Each row is a point. Before rounding, the points of a table are all equally far from one centre. They may lie mostly on one side of it. Where is the centre, to within rounding?

Points, 9 rows:
[[ 4.1  3.6  4.2]
 [ 0.1 -2.4  3.8]
 [-0.5 -1.3  8.4]
 [ 0.1 -2.4  3.3]
 [ 0.8 -0.9  7.8]
 [-2.9 -3.2  5.3]
 [ 0.4 -1.9  6.3]
 [ 3.4  1.4  6.0]
 [-0.8 -1.2  8.8]]
Centre: [-3.3  4.2  4.2]

Points (18 x 11):
[[ -1.9  -3.3  -4.3   7.5   5.9  -8.7  -2.4  -5.8   0.3   0.0  -4.0]
 [  3.5   1.4  -1.8  -1.3   3.2   0.6  -8.0  -0.2   1.1   7.4  -3.1]
 [  3.4  -3.9  -1.9   3.9   6.6  -2.9  -5.1  -2.2   5.3   3.7  -1.4]
 [  0.1   1.1   1.6   6.4  -1.2  -5.0  -2.5  -0.5  -1.5   6.6   2.8]
 [ -1.1  -0.2  -5.6   9.8   0.5  -6.3  -2.0  -1.8   1.6   3.3  -0.4]
 [  2.0   1.5   2.4   5.1   2.8  -5.6  -7.6  -1.2  -0.3   5.5  -2.0]
 [  3.1   1.3  -8.5   7.4   2.2  -3.4  -2.9   0.0   1.0   4.1   1.2]
 [ -6.2  -1.2  -6.2   5.7   6.8  -4.3  -3.5  -1.1   1.6   4.2  -3.6]
 [ -1.8  -3.1  -3.3   4.7   2.9  -6.8  -4.7   5.1  -0.3   3.4  -1.7]
 [  0.4  -0.1  -1.7   7.9   1.2  -4.0  -4.8  -3.4   0.4   6.8   2.4]
 [  3.5   0.1  -1.3   7.3   6.5  -6.6  -3.3  -4.0  -0.2   3.0   3.5]
 [  0.9   2.1  -5.2   4.7   2.3  -2.9  -6.6   1.9   4.1   4.9   2.6]
 [  1.2   3.3  -1.5   6.4   4.6  -6.3   1.4  -3.7   3.0   9.1   0.6]
 [  1.3   1.4   3.0   5.8   0.4  -2.3  -2.7   0.1   2.4   5.7   1.0]
 [  5.5  -2.5  -5.1   3.1   6.9  -4.5  -3.7   1.6  -1.3   5.2   1.4]
 [ -2.2   4.4 -10.5   3.5   5.3  -0.1  -5.2  -4.2  -0.1   2.3   0.7]
 [  2.3   2.2  -1.5   8.0   4.7  -4.7  -4.4   1.3  -0.3   2.7  -0.9]
 [ -0.8  -0.8  -8.0   7.5   4.2  -6.2  -3.9  -2.7   0.5   6.4  -3.5]]
Centre: [-0.5  1.1 -3.4 -2.0  1.9 -5.6 -0.9 -3.4  0.2  1.7 -1.0]

Points, 30 rows:
[[  7.1   2.9  -2.4   9.1   2.3  -1.5   1.5   0.2   3.6  -2.1  -8.0   5.1
    1.3   0.4   6.9   3.5  -5.1   3.5   0.9   3.5  -2.0  -3.9   4.7   3.9]
 [  6.4   2.7  -2.2   6.8   2.3  -3.1  -2.2  -1.9   3.9  -7.8  -5.6   7.4
    2.0   1.6   7.2   1.9   0.6   2.5   0.2   2.6   2.6   1.0   3.5   5.9]
 [  3.9   1.9  -5.7   9.5  -0.5   2.5   0.1  -3.2   0.5  -5.5  -6.4   8.0
    3.5   1.0   6.2  -0.4  -0.8   3.6   0.2   4.1  -3.2   3.4   1.1   3.5]
 [  4.6   4.2  -3.2   8.5   4.0   0.3   2.3  -0.2   0.3  -1.0  -5.2   6.4
   -1.0   0.9   8.6  -2.2   0.9   2.7  -1.3   3.3  -2.6   4.8   1.6   1.7]
 [  4.5   1.1  -2.1  10.9   0.7   0.5   0.4  -1.8   4.5  -4.8  -4.1   7.8
    1.1  -0.1   6.1  -1.7  -4.2   3.6   0.5   5.1  -2.3   2.7   3.4   3.4]
 [  2.5   1.0  -2.9   8.2  -0.1  -3.2   0.3  -1.5   2.9  -3.9  -7.1   9.6
    0.2   0.1   8.1   0.4  -2.1   2.1   3.9   4.4  -5.2   3.3   4.3   4.1]
 [  3.4   4.2  -2.6   8.7   3.1  -2.0   2.3  -3.6  -1.5  -3.8  -5.6   5.8
    0.7  -1.2   7.0  -0.5  -3.0   5.1   4.9   2.4   2.9   2.6   0.3   2.2]
 [  4.8   3.1  -3.6   8.4   2.1  -1.2   2.9  -2.9  -0.6  -4.3  -6.1  10.4
    1.6  -3.2   7.1   0.3  -0.5   7.0   1.0   1.2  -2.1   0.3   4.7   5.0]
 [  5.5  -1.0  -4.6   5.9   5.4  -1.7  -1.0  -1.4   4.1  -1.5  -7.2   9.3
    1.1   2.1   4.9   0.1  -2.5   2.4  -0.1   2.2  -2.2   2.8   0.8   3.8]
 [  2.0   0.0 -12.4   8.3  -0.3  -3.0  -0.2  -3.3  -0.6  -7.5  -5.5   5.1
    5.2   1.1   1.0   3.0  -1.9   6.5  -2.0   2.3  -3.0  -3.7   2.7   4.7]
 [  4.6   6.4  -8.1   5.4   2.4   4.3   1.6  -4.5   0.7  -6.6  -5.1   6.5
    1.1   3.6   5.6   2.6  -4.9   2.7  -3.4   5.0  -3.7   0.9   3.3   3.8]
 [  4.2   0.8  -5.5   5.4   0.5   2.0   0.8  -3.2   3.2  -1.3  -9.0   8.3
    2.1   0.0   7.2  -0.4  -2.2   3.1   3.9   3.5  -3.0   2.9   3.8   2.3]
 [  4.0   3.8  -4.6   5.5   4.4   0.9   0.0  -4.4   2.5  -2.7  -7.6   7.4
    0.6   3.8   3.7   3.9  -0.3   5.8   1.1   4.4  -4.8  -1.0   2.8   1.8]
 [  5.5   3.0  -7.2   5.1   4.2   0.0   1.3  -2.0   2.0  -0.6  -9.3   6.5
   -0.4  -1.7   3.4   2.1  -2.3   3.1   2.1   3.3  -6.1   2.2   3.6   3.4]
 [  5.0  -0.5  -5.2   7.1   1.5  -2.6  -3.8  -3.7   5.8  -1.0  -6.3   9.2
    1.6   3.0   5.8   3.7  -5.0   4.2   0.5   4.8  -2.1  -0.7   4.4   1.0]
 [  5.9   0.7  -3.5   9.4   0.7   1.8  -0.9  -2.0   4.1  -3.2  -5.9   5.8
    3.9   0.7   7.0   0.4  -2.7   5.2   2.1   2.6  -1.0   2.5   0.4   2.9]
 [  5.8   0.5  -3.6   6.9   3.4   2.1  -1.0  -0.2   0.4  -2.2  -4.5   6.7
    3.7   2.7   5.7   2.3  -1.0   4.4   3.2   5.5  -2.1   2.8   1.8   3.3]
 [  2.1   5.1   0.1   7.5   0.4  -1.3   0.5  -3.3   6.1  -1.5  -2.9   8.5
    2.5   2.9   8.2   0.3  -1.2   6.2  -2.5   5.5  -0.1   0.8   3.6   4.4]
 [  4.8   3.3  -7.9   2.8  -1.3   3.0   2.8  -2.9   2.7  -1.0  -2.4  11.7
    2.5   3.9   5.2   1.3  -4.2   2.5  -0.4   4.9  -3.8  -3.0   0.9   6.7]
 [  6.2  -1.1  -4.3   7.9   1.3   2.2  -0.9  -4.6   0.6  -3.2  -5.5   8.8
    1.1   1.6   2.8   1.8  -2.0   5.2   0.7   4.3  -1.8   0.7  -0.5   2.1]
 [  4.7   4.1  -5.6   8.0   4.3   1.1   2.1  -2.3   3.7  -5.1  -8.1   4.4
   -1.2  -0.7   4.2   2.3  -2.2   1.4   2.6   4.6  -0.6  -0.5   4.7   3.0]
 [  3.7   2.1  -2.7   7.9  -1.1   3.0   1.2  -3.1   2.0  -5.2  -4.8  10.0
    0.0  -1.6   4.0   2.1   2.0   3.5   1.8   2.5   0.0   1.5   1.5   3.4]
 [  3.2   0.9  -6.7  10.2   1.8  -0.2  -1.5  -2.1   1.8  -2.0  -5.6   7.1
    3.3  -5.0   4.7   2.6  -5.7   2.2   1.7   1.6  -3.4   2.4   3.2   5.3]
 [  4.4   3.3  -3.8   6.4  -1.2   1.3  -1.8  -2.7   4.9  -4.2  -3.1   7.0
    3.2   1.9   6.2   4.2  -7.3   2.6   3.1   4.4  -2.9  -2.2  -2.0   1.9]
 [  6.6   2.3  -1.9   6.1   4.4  -0.2   3.0  -2.3  -0.3  -3.3  -4.4   7.8
    1.2   1.7   4.1   0.6  -2.0   7.5   3.1   3.4  -6.7  -1.2   1.7   1.7]
 [  5.8   4.3  -6.0  10.3   3.1  -0.3   0.7  -3.1  -2.8  -6.6  -4.8   6.0
    2.5   0.7   1.7   5.2  -3.3   3.4   1.6   3.3  -2.1   2.3   2.7   2.9]
 [  4.0   2.2  -5.9   4.2   4.6  -0.7   0.0   1.9   4.1  -2.8  -3.7  10.2
    4.9  -2.0   6.0   1.7  -2.9   1.7   2.2   4.9  -1.5  -0.2   4.6   3.6]
 [  0.6   0.6  -2.9   3.5   5.2   0.5   0.4   0.2   0.6  -0.6  -8.4   6.4
    3.2  -1.1   4.0   0.1  -6.3   0.8   2.2   2.8  -3.6   3.1   3.0   2.8]
 [  2.8  -0.3  -4.2  11.2   3.1  -0.7   1.6  -3.2   0.7  -5.3  -4.3   4.1
    4.9   3.1   6.2  -0.3  -1.9   5.3   2.6   3.6  -1.6   3.7   3.1   4.4]
 [  3.7   4.2  -1.9   7.4   0.1   1.5   0.5  -3.8   2.6  -4.7  -5.2   7.2
    3.8  -0.1   6.9  -1.7  -3.5   2.0   3.3   6.1  -4.2  -0.4   2.1   3.2]]
Centre: [ 2.0  2.1 -5.6  2.6 -2.0 -3.7  1.0 -2.0  0.0 -2.4 -0.6  3.0 -0.1  1.5
  4.7  1.0 -3.0  2.7 -1.2 -0.2 -1.7 -0.3  4.2  2.5]
